Each wall is flat, endless, passes through zero and stands at right angles to its row. A trip goes straight from one point to another. Which walls does it cross, in order?

Walls:
(1): .22  .24  -.16
(2): -.39  -.27  -.20
(3): .43  -.03  -.13
(4): .07  -.07  -.15
(5): .11  .13  .35
(6): -.16  .94  .08
(7): .34  -.48  .13
(8): -.02  -.01  -.24
(9): .11  -.25  -.50
(10): -.11  .09  -.18
(11): .44  .04  -.56
Trips:
-.39  .20  -.08 to .02  -.48  .29 => 8, 6, 10, 7, 5
-.14  .19  -.08 to -.65  .67  -.07 => none
-.51  .27  .30 to -.55  -.47  .31 => 10, 6, 7, 5

Walls:
(1): .28  .09  .01  .03  .06  -.05  -.20  .12  -.35  -.44  -.38
(2): -.21  -.23  .02  .12  -.40  -.18  -.01  -.39  .01  -.09  .03
(3): .11  .27  -.12  -.02  -.25  -.17  .13  .50  -.16  -.06  .15
(4): .01  .08  -.38  -.21  .01  .29  .12  .20  .00  .14  -.42
(5): .34  -.10  .19  -.18  -.11  .23  -.32  .14  .22  -.07  -.05
(6): -.31  -.16  -.29  .22  .39  -.10  -.61  .06  -.11  .03  -.30
(7): .56  .15  .09  .22  -.02  .03  .37  .14  .05  -.02  -.27
(8): .02  -.33  -.07  .17  -.16  .37  .01  -.21  -.03  -.03  -.14
(9): .13  -.39  -.35  -.35  .14  .08  .35  -.22  .25  .10  -.15
(10): -.22  .14  .20  .23  .02  -.02  -.46  -.24  -.08  .13  .25
Trips:
-.27  -.24  .30  .00  .41  .14  -.11  -.11  .25  .16  -.18 to .02  -.28  -.24  .14  .13  -.12  -.52  -.31  .25  .27  .31 => 2
-.15  -.15  -.20  -.28  .47  .10  -.49  .01  .20  .34  .22 to .40  .12  .27  -.03  .18  -.22  .36  .06  .58  -.40  .29 => 4, 6, 10, 7, 3
-.24  -.40  -.04  -.14  .00  -.03  .03  -.29  -.07  -.24  .17 to -.10  -.36  .33  .18  .30  .09  .29  .09  .00  .15  -.19 => 10, 7, 2
